Each row of a before or after table is a point. The points were changed in one or more steps. Then noise was added and the rows were shuffled. The steps act on how far a point lies along the listed directions, d1 being the first. Write out the steps. A step turns or swaps two directions, mirrors them in a line or flattens them onto one, adds a multiple of one to another, or multiplies one. Angles are multiples of 10 degrees, from the lower direction toward the higher: turns from -170 to 170, lines from 10 to 170 but not 90. Use the fewest steps. Two steps may share a direction if one is a turn and the other turns, adds or multiplies; they go together, in the order done. Otherwise the lowest direction goes first.

Directions:
(1): [-0.55  0.09]
(2): [-0.09 -0.55]
Before (10 x 2):
[[-0.13 -0.36]
 [-0.76 -0.14]
 [-0.31 -0.05]
 [-0.33  0.18]
 [-0.18 -0.37]
 [ 0.84 -0.18]
 [-0.87 -0.03]
 [ 0.22 -0.11]
 [ 0.26 -0.03]
 [ 0.56 -0.10]]
After:
[[ 0.17  0.05]
 [-0.33 -0.17]
 [ 0.22  0.19]
 [ 0.45  0.37]
 [ 0.16 -0.30]
 [-0.17 -0.27]
 [-0.37 -0.69]
 [ 0.70  0.51]
 [ 0.14 -0.42]
 [-0.50 -0.71]]
Steps: turn d1 and d2 by 50 degrees

Directions:
(1): [ 0.31  0.40 -0.31  0.07 -0.68 -0.33]
(2): [-0.21 -0.72 -0.29 -0.14 -0.48  0.15]
Before:
[[ 0.80  1.24 -0.26  0.31 -0.79 -0.42]
 [-0.04  0.48  0.43  0.11  1.13  0.37]
 [ 0.13 -0.09  0.14  0.27  0.40  0.20]
 [-0.26 -0.34  0.51  0.12  0.55  0.24]
 [ 0.14  0.66  0.14  0.34  0.19 -0.13]
 [-0.10 -0.32  0.20 -0.25  0.58  0.19]
 [ 0.06  0.39  0.32 -0.08  0.41 -0.02]
 [-0.16  0.04  0.20  0.11  0.35 -0.02]
 [ 0.55  0.18 -0.20  0.39 -0.63 -0.21]
 [-0.30 -0.17  0.26 -0.09  0.68  0.19]
 [ 0.26  0.49 -0.41 -0.14 -0.68 -0.23]
 [ 0.06  0.21  0.27  0.15  0.42  0.21]
 [ 0.22  0.86 -0.16  0.07 -0.28 -0.38]]
After, 13 rows:
[[-0.02 -0.34 -0.20  0.15 -0.77 -0.09]
 [-0.08 -0.49 -0.13  0.06 -0.24  0.31]
 [ 0.11 -0.37 -0.19  0.21 -0.22  0.14]
 [ 0.14 -0.29 -0.37 -0.26 -0.48 -0.11]
 [-0.27 -0.08  0.76  0.14  1.47  0.70]
 [-0.19 -0.55  0.04 -0.23 -0.10  0.23]
 [-0.14 -0.37 -0.40 -0.13 -0.59 -0.08]
 [-0.42 -0.14  0.28 -0.05  0.77  0.27]
 [-0.29 -1.04 -0.53 -0.21 -0.47  0.55]
 [-0.33 -0.50  0.15  0.10  0.32  0.38]
 [-0.10  0.43  0.36 -0.19  0.77  0.16]
 [ 0.29  0.15  0.44  0.39  0.63  0.18]
 [-0.16 -0.27 -0.14  0.03 -0.23 -0.04]]
Steps: turn d1 and d2 by -130 degrees
